Rows are points. To make a cloud, some directions were put in groups of two or more. Within a group, all points are equally far from the middle, so they leave a hole (a ring in 2 directions, a hollow ball in 3). The other directions are filled evenly. Then the cloud was stretched, turned, moved and blurred a little. How many holes are there, and how many directions does each take, smallest first?
(in the rows, 128 means zero)

Cloud:
[[113 118 106]
 [149 141 171]
 [166 148 117]
 [167 152 150]
 [136  86 144]
 [126 133 172]
 [136 182 116]
 [ 99 109 149]
 [160 135 179]
 [148 104 124]
 [180 130 131]
 [161 139 174]
 [ 95 114 148]
 [179 145 142]
 [132 122 181]
 [182 141 147]
 [115 108 118]
 [147 175 104]
 [137  88 141]
 [122  96 134]
 [143 152  92]]
Holes: 1 (2)

Cloud, 26 rows:
[[111 154 148 107]
 [ 92 156 130 113]
 [143 125 192 154]
 [170 109 140 160]
 [120 102 172 157]
 [ 91 137 100 154]
 [137 115  89 156]
 [122  87 105 154]
 [119 102 155 127]
 [128  92 160 150]
 [140 110  79 134]
 [155  97 116 166]
 [106 106  78 144]
 [104 128  89 157]
 [149 136 158 108]
 [108 161 142 119]
 [149 118 113 165]
 [161  86 133 149]
 [138 137  94 135]
 [ 99 111 116 172]
 [122  90  93 144]
 [149 117 183 129]
 [136 142 186 133]
 [117 108  72 128]
 [146 109 155 180]
 [149 118 188 161]]
Holes: 1 (4)

Cloud, 28 rows:
[[156 109 142 176]
 [126 136 136 159]
 [132 142 159 150]
 [107  89 163  68]
 [138 110 122 204]
 [173  98 135 157]
 [124 153  97 185]
 [157 142 153 109]
 [137 134 112 125]
 [169 155 157 122]
 [158 145 117 189]
 [118  93 147 115]
 [126 147  99 134]
 [159 142 163  84]
 [134 146 134  95]
 [160 130 173 108]
 [176  99 143 157]
 [140 136 119 170]
 [146 130 155  95]
 [155 104 155  93]
 [109 145 150  62]
 [124 136 111 183]
 [179 155 131 143]
 [146 149 130 170]
 [127 135 121 165]
 [134 110 112 157]
 [138 135 165 165]
 [113 113 104 137]]
Holes: 0

Cloud, 55 rows:
[[ 94 129 109  99 135 142]
 [150 118 130 145 105 173]
 [159 143 128 182  89 127]
 [131 124 109 103 173  72]
 [130  91 157 109 121 145]
 [107 132 141 151  70 130]
 [126  98 135 161 148 184]
 [113 134 103 148 170 101]
 [148 156 102 143 104 150]
 [135 129 132 118 130 162]
 [130 127 111 106  84 114]
 [138 168 148 115  82 155]
 [128 137 108 172 123 141]
 [128  69  55 179 118 142]
 [161 117 117 146 103 135]
 [104 127 133 151 136 209]
 [114  88 125 190 158 160]
 [142  87 110 146  75 127]
 [138  77 123 156  90 151]
 [130  96  99 166 114 132]
 [101 149 123 105 134 119]
 [104 112 134 137  92 124]
 [128 132  72 174  95 106]
 [ 94  76 116 154  98 151]
 [ 89 111 154 124 116 147]
 [169  85  99 180 109 149]
 [136 141 111 129 155 144]
 [132  85  94 150 177  87]
 [139 125 143 179  62 156]
 [116 137 159 122  96 153]
 [154  79  99 175 129 168]
 [ 93  90 164 123 136 146]
 [127 128 123 163 147 128]
 [ 96 149 127 127  76 119]
 [ 93 100 125 155 126 130]
 [110 139 128 150  58 144]
 [127 144 133 156 109 133]
 [105 121 118 170 127 197]
 [141 115 109 171 129 156]
 [131 141 116 165 111 144]
 [ 96 141 111  96 140 124]
 [142  56 157 159 102 153]
 [149 116 103 192  93 151]
 [150 106 131 150  78 192]
 [134 161 132 111 107 154]
 [135 113  81 119 143 170]
 [135 147 160 140 124 120]
 [122 130 119 113  79 110]
 [120 114 147 100 121 134]
 [128 144  96 167 115 135]
 [131 156  65 162 112  81]
 [138 142 161 133  91 117]
 [125 151 141 150 118  89]
 [155 113 136 116  87 175]
 [111 174 129  88 145 110]]
Holes: 0

Cloud (48 x 6):
[[112 156 123 113 174 130]
 [105 161 118 141 171 142]
 [134 105  88 146 185 157]
 [119 172 162 101 111 146]
 [100 154 166 119  94 147]
 [115 128  85 123 113 151]
 [138 168 151 122  75 174]
 [131 100  72 124 162 129]
 [137 111 100  86 125 141]
 [158  97  88 129 192 133]
 [130 175  90 128 117 106]
 [112 199 141 143  92 141]
 [167 144 117 145  80 134]
 [114 138 111 155 150 108]
 [113 139  88 118 123 161]
 [150  74  93  91 132 142]
 [146 123  85 148 156 160]
 [116 149 124 152 132 153]
 [100 179 104 114 117 139]
 [120  92 104 106 184 151]
 [135 129  91 109 155 159]
 [155 141 102 124 169 105]
 [164  94  83 134 193 117]
 [162 175 142 123  66 152]
 [137  97  83  92 145 144]
 [134 174 137 106 151 159]
 [150 143 132 106 136 155]
 [135 189 172 141  99 141]
 [102 134 136 151 128 124]
 [130 155 128 128  72 185]
 [148 150  95 106 141 132]
 [175 123 120 121 150 145]
 [128 135 146 103 100 152]
 [139 181 149 152  97 166]
 [157 148 130 145  87 121]
 [184 166 131 127  70 137]
 [188 139 127 134 150 128]
 [127 126 125 126  78 141]
 [174 143 126 116 112 123]
 [151 157  90 127 155 145]
 [155 107 118  99 103 157]
 [147  92 136 138 125 151]
 [128  99  98 136 104 155]
 [155 174 143 121  67 146]
 [ 94 120  94 121 130 163]
 [121 167 159 120  81 157]
 [130 183 108  89 117 165]
 [132 141 112  85 118 132]]
Holes: 1 (2)

Cloud, 72 rows:
[[113 153 141 132 100 153 172 125]
 [124 126 140 195 138 152 156 157]
 [147 173  89 123 148 161 169 130]
 [123 138 191 153 133 173 142 140]
 [182 148  83 135 135 135 132 128]
 [199 134 136 141 140 111  98 158]
 [ 98 183 155 132 153 152 115 125]
 [140 150 136 124 199 148 103  64]
 [183 122 107 163 119 147 162 183]
 [144 132 110 145 163 184 134 100]
 [111 107 146 131 139 105 144 114]
 [173 137 154 159 145 120  78 173]
 [117 116 127 170  75 112 124 162]
 [145 127  91 130 141  93  79 117]
 [157 134  79 158 171 135 113 110]
 [107 154 148  96 167 142 101  71]
 [126 103 154 170  98 112 129 116]
 [112 142 169 167 146 110 118 127]
 [153 135 121 132 141 133 162  88]
 [101 110 152 175 132 125  66  85]
 [131 100  92 155 119  93 161 147]
 [117 124 143 152 121 135 112 164]
 [ 91 130  92 152  94  75  98 130]
 [163 131  81 178 154 116 135 137]
 [169 154 129  99 171 158 121 124]
 [ 96 163 116 152 116 111 133 109]
 [ 90 140 154 143 168 154 153  89]
 [ 83 134 126 162 163 101 151 139]
 [124 124 157 144 124 124 186 161]
 [162 143 122  99 149 143 153 111]
 [171 140  80 109 116 127 150 155]
 [ 89 163 145 123 132 149 108 142]
 [100 126 126 201 147 114 164 120]
 [135 157 151 100 136  95 134 127]
 [125 142 110 132 165 126 205  90]
 [103 129 160 184 185 114  76 125]
 [ 68 142 138 122 158 135 129 102]
 [137 136 165 167 132 185 157 126]
 [127 143 145 164 125 149  57 114]
 [102 132 150 124 168  91 108  97]
 [101 166 129 133 134 171  86 109]
 [130 156 107 146 138 156 128  93]
 [160 152 149 159 127 150 142 119]
 [176 112 116 176 157 178 139 117]
 [123 128 171 143 125 124 153 109]
 [ 91 118 139 123 130 102 132  99]
 [140  94 166 170  95 113 116 151]
 [163 146  73 132 129  91 112 137]
 [160 132  83 153 104 126 101 130]
 [ 90 122 126 167 116 109  95 137]
 [146 123 142 116 168 119 152  97]
 [144 136  88 171 150 114 165  92]
 [142 123 129 150 147  86 115 149]
 [125 148 145 159 153 170 186 115]
 [163 116 139 108 139 110  96 125]
 [168 121 124 126 168 173 154 110]
 [173 131 135  97 143 127  80 136]
 [127 142 107 126  93 174 185 122]
 [185  89 143 148 137 120 121 137]
 [186 108 156 131 134 115 114 157]
 [147 129 152 170 100 155  74 149]
 [161 146 126 138 191 153 101 148]
 [143 138  70 111 151  92 128 116]
 [114 152 123 167  98 146 135 159]
 [114 131 109  98 142  93 121 104]
 [176 130 138 147 160  97  96 147]
 [127 136 178 179 153 134  83 151]
 [134 120 177 179 118 174 115 118]
 [106 125 102 143  76  77 106 120]
 [154 134 103 180 134 151 136 116]
 [107 137 166 146 121 137 160 150]
 [103 129 127 131 143 116  96  57]]
Holes: 1 (4)
